Each point is reached from the start by the listed moves, each made once or not at all, plus a little noise. Is the number of moves made odd or even? Then give how often each move was made.

Moves:
(1): [ 0.73 -0.29 -0.11  0.25  0.03]
(2): [ 0.43  0.91 -0.20  0.08 -0.01]
(3): [ 0.18  0.05  1.13 -0.20 -0.08]
Start: [-0.64 -0.37  0.34 -0.43  0.36]
Points:
[ 0.12 -0.77  0.22 -0.19  0.44] -> odd (1, 0, 0)
[-0.58 -0.31  0.26 -0.47  0.35] -> even (0, 0, 0)
[ 0.49  0.34  0.06 -0.14  0.40] -> even (1, 1, 0)

Moves:
(1): [ 0.68 -0.24 -0.17  0.11 -0.11 -0.14 -0.21  0.00 -0.25  0.25  0.03]
(2): [ 0.20  0.70 -0.36 -0.41  0.20  0.09  0.05 -0.08  0.17  0.21  0.00]
(3): [ 0.24  0.34  0.71 -0.03  0.20 -0.10  0.02  0.18 -0.16  0.05  0.06]
(4): [ 0.09 -0.05 -0.06  1.11  0.29  0.18  0.16  0.11  0.19 -0.07 -0.38]
(5): [ 0.13 -0.20 -0.01 -0.14  0.72  0.07 -0.30 -0.11 -0.10 -0.22  0.05]
(6): [ 0.07  0.05  0.03 -0.14 -0.03  1.06  0.31 -0.18 -0.39  0.03 -0.04]
(7): [ 0.23 -0.07 -0.17 -0.08  0.27 -0.19  0.92  0.32 -0.31  0.07  0.29]
(8): [-0.18 -0.06  0.00 -0.02  0.10  0.14 -0.25  0.87  0.08  0.02  0.00]
(9): [ 0.30 -0.08  0.18 -0.13  0.01  0.11  0.17 -0.02  0.59 -0.01 -0.02]
Start: [-0.75 -0.13 -0.19  0.18  0.19  0.02 -0.16 -0.22  0.17 -0.32  0.10]
Points:
[ 0.48 -0.61 -0.15 -0.09  0.77  1.10 -0.17 -0.53  0.01 -0.27  0.10] -> even (1, 0, 0, 0, 1, 1, 0, 0, 1)
[ 0.35  0.22 -0.91  0.73  0.90  1.17  0.81  0.81 -0.34  0.20  0.00] -> even (1, 1, 0, 1, 0, 1, 1, 1, 0)
[ 0.61  0.02 -0.97  0.76  1.54  0.04  0.47  0.03 -0.16 -0.06  0.06] -> odd (1, 1, 0, 1, 1, 0, 1, 0, 0)
[ 0.03 -0.15  0.54 -0.32  1.47  1.11  0.73  0.86 -0.13 -0.35  0.50] -> even (0, 0, 1, 0, 1, 1, 1, 1, 1)
